Each row is a point. To make a cloud, some directions were put in groups of two or more. Within a group, all points are equally far from the middle, so they leave a hole (a ring in 2 directions, a hollow ball in 3). The other directions are filled evenly. Then the cloud was stretched, turned, moved and blurred a little. How many holes are there, and how many directions does each take, smallest first?
In the rows, zero is written as 128.

Cloud (19 x 3):
[[218 104  86]
 [ 78 138 137]
 [107  98 146]
 [128 137  80]
 [133  95 143]
 [198 148  85]
 [152 129  76]
 [212 107  83]
 [163 109 151]
 [128 136 149]
 [109 130 148]
 [146  78 114]
 [103 118 149]
 [208  92  97]
 [183 130 157]
 [158 162 123]
 [148  98  76]
 [183 155  93]
 [171  90 135]]
Holes: 1 (2)

Cloud, 49 rows:
[[116 147  65 161 129  98]
 [179 151 140 106 174  95]
 [124 170 182 143 155  90]
 [142 116 141 122 141  61]
 [ 61 112 144 126 133 108]
 [141  77  99 153  73 135]
 [ 94  87  64 104  70 161]
 [ 72  99  50 125 173 118]
 [123 182 145 136  84 102]
 [ 89 149 184 109 159  99]
 [146 109 134 111  47 117]
 [131 151 151 170 124 107]
 [113 104  95 100  73  94]
 [118 128 141  96 164 189]
 [107  71 105 145 118  88]
 [141 140 135  57  77 149]
 [ 93  97  86 130 182 151]
 [ 95  96 102 157  81 162]
 [131  77  57  97 147 112]
 [ 86 158 168  83 138 134]
 [166 163 203  52 146 150]
 [171 152  93 128 128 102]
 [148 117 198 121 105 130]
 [150 124 188 121 144  92]
 [132  88 139  80 127 218]
 [136 149 130 163 166  96]
 [144 158 199 111 106 164]
 [131 161 181 118  92  77]
 [ 94 108 137  74  90 186]
 [118 100  76 119  63 183]
 [ 95 142  63 163 104  93]
 [128  69 158  70 134 163]
 [167  84 115  82 173 159]
 [ 56 114 123 129 117 138]
 [119 129 102 123 124  47]
 [ 86 160 142 164 125  95]
 [ 85 169 128 108 174 121]
 [ 91  78  87 169 129 116]
 [103 140 140  52 136 157]
 [107 114  84 159 182  82]
 [181 124 135  50 153 137]
 [126 181 100 104 137 102]
 [ 93 151 113 125 105  56]
 [190 156 145  73 145 115]
 [ 96 118 178  97 170 123]
 [164 114 136  92 164  84]
 [104  84 119 119  48 160]
 [184 123 151  47 153 175]
 [114 137 142  86 195 158]]
Holes: 1 (6)

Cloud, 88 rows:
[[135 108 151 131 159  94 140 112]
 [146 170 107 106 229 101 162 125]
 [107 122 143 146 144  91  82 171]
 [157 179 202 117 144 154 167 151]
 [175 151 119 140 150 110 152  68]
 [150 135 184 155 156  91 100 216]
 [147 171  94 105  70 186 107 171]
 [121  80 147 112  94  70 119 191]
 [163 144 130 145  83 113  69 121]
 [117 124 104  58 119 164 189  99]
 [161  63 136 163 106 191 106 192]
 [149 158  87 132 146 192 124 127]
 [157  48 192 125 119 124 173 190]
 [154  64 144 185 151 120 130 113]
 [ 84 100 150  82 127  68 129 131]
 [ 79  73  97  53  99 142 122 125]
 [126  74 185 158 119 132 117 128]
 [143 185 127  67  98 161 121 187]
 [ 73 102  84  76 104 127 111 103]
 [124 147  68 128 131  87 152 105]
 [140  37 119 137  75 125 134 163]
 [139  73 125  98  81 136  99 120]
 [163 147 155  75 121 122 170 134]
 [137 182 109 144 104  80  82  80]
 [174 146 126 132  62 169 122 138]
 [124 120  97 112 166 126 188  99]
 [112  69  76  84 104  89 134 117]
 [ 92 102  77 115  92  94  91 105]
 [ 50 105 123 155 133 133 128 170]
 [ 79 139 127 123 180 116 133 142]
 [191 148 151  84 153 136 138 144]
 [139 101 136 147  25 135  75 126]
 [139 183 107  72  84 174 121 186]
 [174  83 135  98 122 151 128 111]
 [131  79 125  70 106  82 137 113]
 [ 76  70  60 185  89 143  90 125]
 [143  76 206 128 150 121 153 193]
 [161  33 139 164 136 135 126  92]
 [ 96  57 147 170 137  79 114 178]
 [160 155 157 138 171  70 124 188]
 [ 99 105 138  76  89 149 191 100]
 [186 126 128 179 136 132 172  68]
 [129 114 155 139  74 139 131 117]
 [107 112  80 123 106 158 117 155]
 [126 127 115 108 177 183 150 150]
 [100 111 120 123  83 106 116 152]
 [ 95  96  88 191  91 196 118  81]
 [156 129 137 152  83  70 115 118]
 [180 121 156 185 119 118  91 132]
 [180 123  95 163 148 132 142  96]
 [168  98 141 139 114 137  99  71]
 [ 88 148  82 146 122 206 133 142]
 [107 141 145 149 200 128 148 153]
 [161 174 126 191 119 104 123 122]
 [107  87  87 124 119 127 130 174]
 [111  90  61 138 138 105 135 101]
 [ 88  86 127 177 147  85  54 106]
 [ 94 111  81  97  83 159 150  62]
 [ 83  94  92  61  95 124 119 126]
 [189 151 171 171 165 137 110 107]
 [ 53 162  97 135 141 170  88 136]
 [ 89 136 120 102 101 176 147 101]
 [171  84 183 122 123 188 127 172]
 [166  62 138 155  63  92 123 114]
 [105 154  85 137 169 119 133 144]
 [181 173 128  98 175 130 190 142]
 [ 45 120  86 110  98 113 140 191]
 [ 77 120 121 141 163 135 158 163]
 [102 102 162 146 122 107  49 146]
 [ 65 119 110 101  80 136  75 181]
 [178 119  88 135  83 116 120 112]
 [139 114 120 164 100 183  91  74]
 [129  63 126 170 156 179 162 112]
 [125 157  88 155  93 104 124  74]
 [175 126  97 126  81 132 113 136]
 [ 99 147 107 105 124 174 160 187]
 [206 138 109 125 124 167 123  66]
 [127 125 187 132 131 215 117 165]
 [178 163 207 178 179 117 135 175]
 [ 78  66 101  98  65 154  83 148]
 [137 168 108  82 124 161 175  86]
 [116  70 118 105 143 131 152  79]
 [127 203 109  95  69 209 136  94]
 [165 105 233 134 140 143 153 198]
 [175 154 155 121  80 181  85 155]
 [130 142  97 144 142 194 122  74]
 [170  73 119 109  93 136 132 102]
 [ 92  93  42 150 149 154  83 113]]
Holes: 0

Cloud (92 x 9):
[[133 129  92 175 106  51 156 151 149]
 [104 134 124 128 115 123 156 188 166]
 [203 144 106 132 139 173 188 147 241]
 [110 138 106 142 212 129  84 121 140]
 [117 151 128 131 121 123  90 190 133]
 [104 134 149  94 150  70 113 149  33]
 [120 125 105 187 115  92 103 163 142]
 [162 128  67 159 135 137 108 164 124]
 [186 112 137 136 158 185 111 125 177]
 [111 120  83 158 114 118  89 154 144]
 [135  73 107 175 149 104 106 176 144]
 [ 76  89  96 103  98  62  93 155  36]
 [178  68 102 113 179 135  77 112 109]
 [132  98 174  94 183 136 125 139  94]
 [189 150  79 163 104 100 176 133 184]
 [104 120 107  93 160 123 110 154 165]
 [116 166 109 199  79  77 155 167 130]
 [162 167  85 155 114 115 141  99 118]
 [164 154 106 142 120 119 160 103 129]
 [147 121  96 154 122 119 189 158 207]
 [146 153 116 170 119 106 118 117  66]
 [106 106 127 179 144  49 159 149 170]
 [148 100 136 112 149  91  85 179 143]
 [122  78 115 133 213 146 103 131 108]
 [150 120 149 113 104  55 102 108 130]
 [166 143  92 131 133  92 116 202 179]
 [110 174 158  96  84 102 116 108  93]
 [112 129 152  97 155 152  82 146  41]
 [116 129 133 185 116 100 106 188 134]
 [144 117 141 184 115 100 119 149 188]
 [103 155 156 127 140 134  82 153 122]
 [169 139  75 106  64 143 141 139 154]
 [150 181 166 132  98  98 146 142 185]
 [151 112 173 153 207 127 127  94 185]
 [124 143 149 145 130  36 104 142  88]
 [127  73 137 147 169 112 117 167  46]
 [151  99 126 182 132 104 148 100 137]
 [ 98 163 160 137 121  77 128 137 105]
 [155 106 124 161  80  88 145 109 161]
 [ 71 146  94 117  92  55 125 158  54]
 [138 113 159 152 161 163 115 155  98]
 [173  80 124 172 161 132 116  84 173]
 [157  96 102 164 169 149 132  65 199]
 [189 180 148 166 158 146 180 120 215]
 [152 114  79 138 127 125 167 136 157]
 [104 142 114 192 109 177 154 147 186]
 [114 103 155  83 113 100 127 116 145]
 [129 144 148 151 181 111 151 107 139]
 [152 155 157 144 157  65 109 134 139]
 [120 126 132 123 155 125 104  82 213]
 [130  83 114 117 105  99 149 107 188]
 [177 160  94  80 151 145 132 114 144]
 [185 167 126 106 164 111 146 144 138]
 [ 70 134 117 159 115  74 153 137 137]
 [103  99 145 104 208 160 131 135 120]
 [193 160 118 131 118 155 161 176 148]
 [ 99 158  99 160  63  63 155 160  89]
 [155  97 167 121 188 120  59 114 101]
 [100 166 109  85 126 108 127 154 120]
 [156 141 105  93 161  54 102 121  94]
 [130 187 129 182  55 139 168 141 106]
 [170 128 138 129 175 124 172 123 163]
 [138 188 121  94 130 128 145 107 123]
 [181  70 150 144 156 133 131 173 249]
 [ 92 166 108 132 157 109 112 101 149]
 [161 137  49 117 148 120 147 108 134]
 [ 73 140 136 138 121 110  87 125 109]
 [140  84 158 162 133 162 147 177 192]
 [ 87  98 136 166 166  96  95 101  19]
 [167 109 128  95 117 101 101 164 166]
 [ 88 120 141 154 198  90 128 101  98]
 [145  84  73 160 164 118 139 169 182]
 [ 99 123 114 184  96 137 152 116 178]
 [ 65 148 111 139 113  96 156 124 156]
 [120 142 154 140 144 162 131  82 129]
 [119 142 113 213 128 139 158 154 161]
 [101 195 156 124 115 120 128 118  80]
 [131 144 128 147 101  84 122 122 172]
 [141 103 149 134 101 135 100 172 154]
 [151  89 130 113 107 158 141 146 210]
 [154  90 117 150  79 108 126  79 176]
 [150  93 115 178 112  84  84 153 127]
 [141 106 113  89 198 125 135  91 156]
 [188 125 148 142 128  97 150 108 116]
 [ 76  80 136 157 202 133  94  97  71]
 [141 145 108 167 164 160 131 177 121]
 [207 153 122 126 165 145  98 166 127]
 [179 154 159 174 148 146 123 144 136]
 [147 121 142 135 171  26 102 126 105]
 [181 136 149 178  66  92 157 138 142]
 [170 115  92 173 197 130 118  91 188]
 [126  62  89 126 155 127  81 127 196]]
Holes: 2 (2, 2)
